Every row gives one point. Two turns around zero, p and q, are shown by what they do to some points. Write where each new point lands after one turn and then the other. Backwards means that the second turn is done in reverse. Each puzzle has new turns, and all numbers are rounded.

Turn p:
[ 11 -13] => [-15  -9]
[-44  -9] => [-1 45]
[-19 -12] => [-8 21]
[ 18 -10] => [-13 -16]
[33 43] => [ 37 -40]
Turn q:
[27 20] => [  7 -33]
[34  2] => [-13 -32]
[-25 -25] => [-12  33]
[-36   2] => [17 32]
Where do these land?
p, then q: [-18  41] => [ -9 -44]
p, then q: [  2 -42] => [23 35]
q, then p: [-10 -13] => [16  5]
q, then p backwards: [26 14] => [29  7]

Turn p:
[-24  -5   2 -27] => [-21   5  14  26]
[ 33  -4  -6 -15] => [34 -3  9 10]
[ 31  -1  28 -34] => [ 30 -10 -11  42]
[-19  19  -9  -3] => [-15  24   1  -1]
[ 18 -24 -13  29] => [ 14 -25   8 -32]
[35  1 -8  9] => [ 34  -4  -2 -13]
[-74  16   6  41] => [-76  15 -20 -32]
Turn q:
[-25   7  20   1] => [21 -1 22 11]
[-12 -28  11  11] => [ -7 -28  18   5]
[ 40 -35  11 -27] => [-27 -12   4 -53]
[-10  21  -6  35] => [ 20  -7 -21  30]
[-18  39 -17  18] => [ 21  20 -18  35]
[ 3 45 -6  7] => [ 27  26 -24  11]
[ 23 -49 -14 -43] => [-56   1  17 -39]
Where do these land?
p, then q backwards: [24  3 27 41] => [46  7 12 27]
p, then q backwards: [-60  -5 -22  32] => [ 24 -45 -21 -46]
p, then q: [-14 -17  27 -38] => [  7 -41  -6  30]
q, then p: [15 32 -7  9] => [ 23  22  12 -15]
p, then q: [ 22 -17 -27 -26] => [ 24 -24  -6 -32]
q, then p backwards: [ 12   4   3 -18] => [ -3  11 -14  13]

Turn p:
[-34 -30  10  13 -23 -24   0   9] => [-10  20  11 -22 -41  -1  24 -10]
[ 46   9  24  -4 -38  -9  37  -8] => [-24 -56 -15  -6  -8   1  15  39]
[ -1  10  27  28  19   4 -16   2] => [ -1   4  23   4  16 -37   8  -3]
[-10  29 -27 -20  25  14  18 -31] => [  2   1  -5 -16  44  31 -31  -6]
[-18   9 -33 -25  -5  39  11  27] => [-18  24 -21  19  -7  21 -48  -1]
[ 37 -19  37 -21  14   0  18  -1] => [ 18 -15 -28 -10   6 -24  12  44]
[ 15  -8  24  17 -31  -8 -36 -21] => [  9 -38   5  -1 -19 -28  22 -28]
[ 13 -21 -32  12  -8  32  13  16] => [-26  15 -36  31   0  10   3  -6]
[-48  21 -29   0  47 -47 -43   7] => [ 48  45  64   0  10  27  -5 -26]
Turn q:
[ 15  -4  20  27  17  -6  -8 -35] => [-26  22  18 -30  14  -3  13 -17]
[ 22   2   8   5  51  10  36 -39] => [-21   4  12 -61  22  17   8  31]
[  9 -46  -8 -41  27  -8 -31   9] => [-15   0 -14  38  58  18  -4  11]
[-17 -13  -3  21  37 -19  30 -25] => [ -5 -12  43 -29  22  -8  17  20]
[  2 -21 -22  27   3  20  33 -32] => [-29   0  13 -20 -13 -19  29  38]
[-20  -1  19 -20 -36   8   3   3] => [ 27   3 -28   8  -4 -31  -2  -6]
[ 15  16  19   2 -27  -7 -15  57] => [  8  -2  -9  25 -24   1 -53 -30]
[  2  28 -22 -24 -40 -20 -24  27] => [ 19 -28 -27  36 -25  15  -2 -34]
[-29  39 -11   4 -30  23 -24  33] => [ 42  15  -6  32 -48  10  -4 -12]
Where do these land?
p, then q: [-42  48   9 -26  19 -19  -3  14] => [ 15  43 -27   2  18  15 -32 -38]
p, then q: [-15 -23  19   4  11 -15  -2  14] => [ 12 -24 -13 -14 -12   1 -15 -15]
p, then q: [ 15  76  30 -20 -32  33  17 -36] => [ -4  30  12  64  76 -10   6   1]
q, then p: [  6 -26   4 -22  29  38   0   2] => [ -1  29  22  36  10   1 -26  10]
q, then p backwards: [ 15 -23   6  71  28 -20   2  20] => [-45  57  12  34 -12  -3   2  25]
p, then q: [ 15 -28  -8  -1 -35  14 -17  13] => [-18 -16   4  12 -28 -25  29  -3]
p, then q: [  5 -15 -22  63   7   6  13  23] => [ 33  -5  45 -36 -24 -16   8  14]
p, then q: [  6   6 -11  -4  -4 -18 -46 -59] => [-49   7 -26 -30  38  -6  20  15]
p, then q: [ -6  28 -11 -23  -9 -16  10  22] => [  3  35 -11  20 -11  -6 -21  -6]
p, then q backwards: [ 11 -28 -12 -22   9 -21   7   7] => [-14  21 -14 -20   3  29  -3  -6]
q, then p: [-10 -16  -3 -20 -23  19  20 -20] => [ -1  12   6  15 -10  38  13  20]

Turn p:
[ 7 36 -5 11  6  7  3 10  3  5 -1] => [ 14   8  -2  -5 -13  29  -8   0 -19  -2  -2]
[  5  -8   1   2  13 -11   6   6  -6   0  -9] => [  4 -11   4  10  -8  -1  10  -8   5 -10   1]
[ -1  -4   8   1 -24  10 -10 -27  10  -2  -7] => [-12   0 -13  -8  -1 -17 -22  21   6  10  -6]
[ 16  18  12  -1   9   5  -9  -4  -2  21 -11] => [ -4  -8 -18 -11 -22   7   0  -3 -20  -5   0]
[ 12  -6  11   9 -21  14  19  -8   8 -14  36] => [ 11  -9   9 -25  18   7  -4  21  17  28  13]
[-27  -1  12 -26   2  13  20 -18   9  22   1] => [-16  -1  -8   3  -1 -13 -14 -29  -5  38   4]
[ -3  -9 -26   5   0 -16 -13  18  10  12  -9] => [  0  21   6  19  -8  -5  24   7  -4  -8 -15]
[  7  -9   7  10   7  -6  20   7 -61  -9  -8] => [ 10 -53  17  10  22   5   2 -11 -10 -25  -5]
[ -1  -8 -12  11   0 -44   1  11  -3 -11  -6] => [ 15   0  -4  27   5   5  20   4  23 -18 -16]
[-10 -14   9   4   0  10 -15  14   7 -14  -6] => [  0  12   4   6   5 -16  -3   8   0 -12  22]
[-10 -11   9 -16 -10   2 -18  12   6  -4  31] => [ -8  18  -8 -12  29  -7  16   2   3   8  18]
[  7   8 -26 -18   7   5  14   5  11 -16  -9] => [-17  13  23   7  -9  23  -6  -7  12  -1  -3]
[ -2   8   0   8  10  11 -17 -25   8   9  -2] => [  3   9 -10 -21 -15 -14 -14  -4  -6  -2 -10]
Turn q:
[-12 -10 -18  -4 -10   0 -15   7 -11   0  -8] => [  2  -3 -12   2   0  -3   7 -12  16  -1  23]
[-20  -9   0   3   6  12  15   2  18  12   9] => [ -9  -7 -15 -10  10  -3  -5  -1  12 -12 -23]
[  8  -9   6   2  10   0   6   7 -13  15   2] => [-12   2  -4  11  -7 -10   3   1   1  14 -10]
[-14  25   0  -4  -6   9  14   4  -5 -51 -13] => [ 30 -30  16 -25  10   2 -23  -7 -14   8  17]
[ 10  -6   8  -3 -10  -1  10   4  -6   0 -16] => [  3   1   1  11   0   0  -3 -19 -11  10  -3]
[  7   1 -11   5   9 -13  12  12  22  17   3] => [-26  17   1  -2  15  -9  -9   2  -3  -9  -7]
[ -3  35   6   3 -15  14  11  12  -8  16   5] => [ 22  13  -7   9  14  -3 -29  14   8  14  -8]
[  1  -9   1  -7 -15   3  19  -7   6  12   7] => [  3  -1 -10  13  16  -2   5  -6  -5  -8 -17]
[  7 -12  -8  16  10   6   2 -29  -1   7   9] => [-15  -8 -14   4  -2  20  17  18  -9  -1  -7]
[  9   1   6  28   7  12 -76  -5   8 -12  -3] => [ -4  11  12  -4 -56  39  -3  15  25 -18  31]
[ -2   4   8 -14   9 -14  -6 -18  -8  17 -10] => [ 4 20  3 -6  0  3 25  0  1 16 -7]
[  9  -1  -5 -16   7  11   7  -1   4   8  11] => [ -6  -6  10  11  14  -2   5   6   9   0 -12]
[  1 -10   7  -8  -1 -40   1  12  -6 -40   3] => [  8  -8  19 -14 -14 -32   9 -13 -29 -12  21]
Where do these land?
q, then p: [ 18 -34  -9  18 -13   2   4  11 -10  39 -10] => [ 32  19  11   9   0 -11 -21   5 -10   7 -40]
q, then p: [ -8  12  23 -13  23 -18 -11   4   5 -15  15] => [-18 -14 -26  18   7  17   6   4  10   3  19]
q, then p: [  1  -4 -23  -2  10  11   4  -5   0 -13  12] => [  5   4  15   4   7 -15  13  -9   8   2  17]
q, then p backwards: [  4  -4 -15  17 -20 -26  14  20 -10  17 -13] => [-36   5  20 -18  -2   7 -20   5  10  10  -7]
p, then q: [ -9  29  14 -17   9   2  -8  14  -8  -6  21] => [  0 -22   9   0  13  12  13  30  14  12   0]
q, then p: [ 11 -26  -3  12 -19  -3  -1  11 -31  10 -34] => [ 17  -2   2 -19   5 -13  -4   9  -9  22 -46]
p, then q backwards: [-18  12   9 -25   2   1 -11  19  15 -14   9] => [  5   6 -26   6 -16 -13 -10   3   7  19 -22]
p, then q: [  2   5  -7 -10  -7  -9  -2 -20  -6   2  11] => [ -8   2   3 -12  11   9   7 -15  11   7   1]
p, then q backwards: [  9 -14   2   7   3   5  31 -10  -3  -3  -4] => [  3   0   6 -12  13  22  -4  10 -12 -19  -1]
q, then p: [-10  -8   4  32  -5  16 -13  -8   2  -4  -3] => [-18  16  20  -5  13  -4  -6  21  -7   2  -5]
p, then q: [-11 -22  -2   3 -15  -4   2  -4   0  14 -12] => [-12  17 -17  -8  -7 -12  -2  -7 -12   2   4]
p, then q: [ 14  19   8 -10  -4  10  -6  -9  23 -21  15] => [  9   1  17   2  17   2  -6   8  34 -14  -1]
p, then q backwards: [ -1  16  -5  -2   9  19  14 -23   9   6  -5] => [ -1   7  22  14  11   7   2  14   1  -7 -21]
p, then q backwards: [ -2  19   4 -12  27  -5 -18   1  14 -12  -3] => [-12  -8   1  13 -17 -10 -22   6  19   8 -16]

Turn p:
[ 14  -4  31  24  22 -18 -14   0 -17  20 -28 -18 -11  34] => [  1 -15  -9 -14  -9  39 -20  39   1  -2 -25  -8  19 -27]
[ 14 -10   4  25  11  12  21  21  -9 -21 -31  15  -2  28] => [  2  10  20 -31 -27  15   0   6 -23  -5 -29  12 -16 -19]
[ -4  20   6 -21   0  20   4  27  34 -24 -24  -9  18  -4] => [ -8  -1  25 -27  15 -23  29  -4  18  18 -13  30   2  -4]
[  4 -10   6   8   8 -26 -17  31  -5  -9  13 -21  14  20] => [ 14 -19  23   2  13  16  -8  36  -6  -6  -9   9   1  20]
[ 30  -9 -20  22   4  -6  -1 -10 -20  17  13 -17  15  21] => [ 23   4  12  -6 -15  18 -20  21 -15   9  15 -33   8  10]
[  5  -5 -22 -27   7   0  29 -21  33  -5   4 -18 -16  -8] => [-10  35   3  -1  24  16  12 -17  13  21  32   4  -9  -4]
[-18  25 -14  12 -10   3  -2 -10 -15   4  24   0 -27 -18] => [  5  -9   4  37  -1  -9 -18 -31   8  -8   8 -13  -2 -11]
[-12  -9  19   9  10  20 -11   6 -15  -9  10 -12  14   4] => [ 17 -11  -2  14 -19   1   6  12   4  14 -21  12   1  11]
[ 25 -23  -5   0  -4   6 -27   2  10   5  -6  17 -31  -5] => [-28  20 -10   9   5 -16 -23  17 -28   6   0   3   2 -12]
[-16  -5 -10   9 -22  24   7  -6  13  22  -4   4 -10  -4] => [  5   6  -8   9 -16 -16   9 -12  -7  -1  25   9  11 -24]
[-25  29  16 -29  14   5  -4 -20  -7   5   8  25  14  -6] => [  3 -16 -34  -5   3 -20   6 -16  38  -3  -8  -8 -19   7]
[-24  -1 -25  -5  17  -2   5 -16 -17  21   2  26  -8 -11] => [-15  -8 -20   5 -24   0 -16 -17  12 -12  26  -7 -23   1]
[  0 -13 -13  26   3  -8 -17 -13  15   3  13  25  -8 -26] => [-19 -17 -15  17   3  -7  -9 -12 -37   9  16  -7 -11   1]
[ 20 -14   7  -6 -23  12  13   3  24  11  21  15  -5  -2] => [ 18  26 -16  -5  17 -18  -1  -7 -26   1  12  12   7   0]
[-30  24   0 -30 -31 -21  -4 -16  -6 -26  14 -21  23  -9] => [  6  -8  11  24  24 -10  42 -10  35 -20   0 -19   4  25]
[ 16   5  21 -16  -6 -20  17  21 -19 -14 -28 -11  20 -14] => [-12   4  14 -29   4  14   9  -6  11 -19 -29   5  26  26]
Turn q:
[  7  23   3 -20 -22 -19  13   9 -22  42   7   9  -6   7] => [-22 -31 -18  -7  18  22  13  20   5  -2   4   5 -35  -3]
[-22  -1  11  -7  -7   8   4 -26  19   4   2 -10  20 -12] => [ -2   9  -7  22 -18  -2  30 -12  16   6  -3  11  11  -2]
[ -2 -11 -28   1   6  19  -5  -7   8  16   0  -8  37  15] => [ 11  -5  -4   6 -25  -2  22 -12  -8   7  28 -26   1  18]
[ 10  15   7 -22  -7  12  -5  29 -16 -40 -21 -10 -29 -18] => [  2  31  15  -8  35  -1 -19   9   3  11 -45 -15 -13   4]
[ -3 -37   2  13  -4  -6  -2 -12  -8   1  -7  -4  18  -6] => [  8   3  -5   3 -14  10  12  -6  -8 -25   3 -13  24 -14]
[ 37  12  12 -21   7   5   9   0 -15 -32  18   4 -21 -18] => [ 10 -12  14   7  51  -9 -16  -3   9  -2 -29   3   6  13]
[ 35   6  13  -8  -9   7 -18  37  26 -32   2  15 -27 -26] => [ -6  13  -9 -30  36 -20 -37   3  24  20 -27  -9  22  10]
[  5   9  -5 -19  15 -21  -9 -18  -6  30 -10  -5 -30  10] => [ 24 -13 -19   2  -3  13  -6  29  -4  -5  -2  26 -26   8]
[-19 -16 -30  24   1   4  15   1  13   1   6  -6   2 -16] => [  2  19 -12  15 -10 -10 -10 -25   0  -8  27 -10  -2 -17]
[-26   2  -2  24   4  17 -16 -18 -12  18  15   6  11   6] => [ -9  -5   1  22 -15  -2  14   5 -29  16  24   7  11 -13]
[ -3  -2   2   2  -4   2  13 -21 -10  31 -26  23  -8  23] => [ -6  -8 -18 -15 -11   2  21   5 -31 -20   2  23 -18   7]
[-27   0 -12   9  24 -18   3 -14  -2   7 -13  21  32   2] => [ 13 -12  11  -3 -32 -24  24   0  -6  -8  15   2 -10 -26]
[ 36  29  21   8  -2   1  12  18   7 -27  -3 -19 -19  -2] => [-11  -7  14  -8  16   7 -38 -20  11  12 -38   4  -4  17]
[ 24   5  34  -7  13   5  -3  39  -1 -15   7 -18 -16 -16] => [  8   2  15 -21  31  23 -25  -9  16  26 -25  -1  12  -3]
[-19 -11 -19  20 -15 -16 -19 -16   6  -6   4  -4  24  15] => [-12   1   4  18 -39  -8   1  13   1 -14  19 -16  14  -3]
[-33 -23 -11   3  -1  -1   8   0  14   3  20   6  13  35] => [-11  14  17  -2 -19   2  14   1   5 -13  49   7   6   6]
Where do these land?
q, then p backwards: [-11  -4 -32  10 -14 -17   3   0  -7  46 -10  13  -1  23] => [-22 -31 -21   8  11 -15  -2 -17   5  22  -7  36   8  16]
p, then q: [ -7 -14   5   6 -13 -15  12   2   6  -7  -5   1  -7 -52] => [ -5  -2  23  22 -16 -16  27  -4 -28 -17  14  11   2  -6]
q, then p: [ -9 -10  14 -16  15  31  11  -4  76   2  16   5  10 -10] => [ 26  -3 -28 -38  33 -10  13  -7  -2   0  46 -36 -21  -8]
p, then q: [-11  14   6  -5 -15 -12 -26 -16 -19 -14  13  16  16 -12] => [  8  13  13   2 -29  15 -23  -8   1 -30   3  -3  -5   3]
q, then p: [ -1 -10   8   8 -17   0  10  48  -3  12  -9   5  17   9] => [ 2 16 -9 20  3 -7 13 -8 44 11 11 16  7  7]
p, then q backwards: [ 30  -5   3 -20 -13  12 -17 -12 -11 -12 -10 -62  16 -29] => [ -2  -5  27 -17 -20  37 -40   2  19 -35  25 -18  21   4]
p, then q backwards: [-18  12   5   1  13   4  18  26 -10   4  -2 -16   5  15] => [  1  -2  20 -10  25 -28   8  -2  10  -2   1 -12   1   8]
q, then p backwards: [  6   4   9  28   6 -20 -17  -7   0 -10 -13  10  10  21] => [  4  -2  -6  24  -1   8 -13  25 -20  10 -22   7   8   1]
q, then p: [-10   0   9 -17  24 -14  -3   8  -7 -11   2  16 -25  23] => [ -2   2 -13 -14  18 -15 -22   5   1 -10 -29  19 -12   7]
p, then q backwards: [  5 -19  12  24  -9  -4  12 -17 -15   3  -8   9   4  14] => [  1 -21  -1  10  -4   1 -11  -7 -15  16 -29 -11   7   2]
q, then p: [  1  28  12   4 -13  14  -6 -13 -15 -12  -7  17 -30  14] => [-13 -22  -4  -6 -22   4 -13  10  10 -33 -16   8 -15 -10]
q, then p backwards: [ 29   6 -25 -13  16 -13  17 -10 -10   2  26 -35 -24   2] => [-16   9  -3   0  19 -29   3   9 -16   2  55  -6 -11   2]
p, then q backwards: [  2   3 -26 -11  -8  -6  18 -10  -7  -3  -8  18   6 -29] => [  2  -6 -15  12 -16  18  29   9  16  -6  -2   3  15  16]
q, then p backwards: [-13 -19 -15  13   9  16  10   3  32 -17  10  -4  -9  15] => [ 10  -7 -27 -19 -13  15  23   9  -7  18  11  -3  -5 -19]
p, then q: [  7  14  15 -12  20  24 -40   2 -11  15   5   8  11  -5] => [  6   1 -25 -23 -31   8 -10  24  16  -8  16 -18  -6  -5]
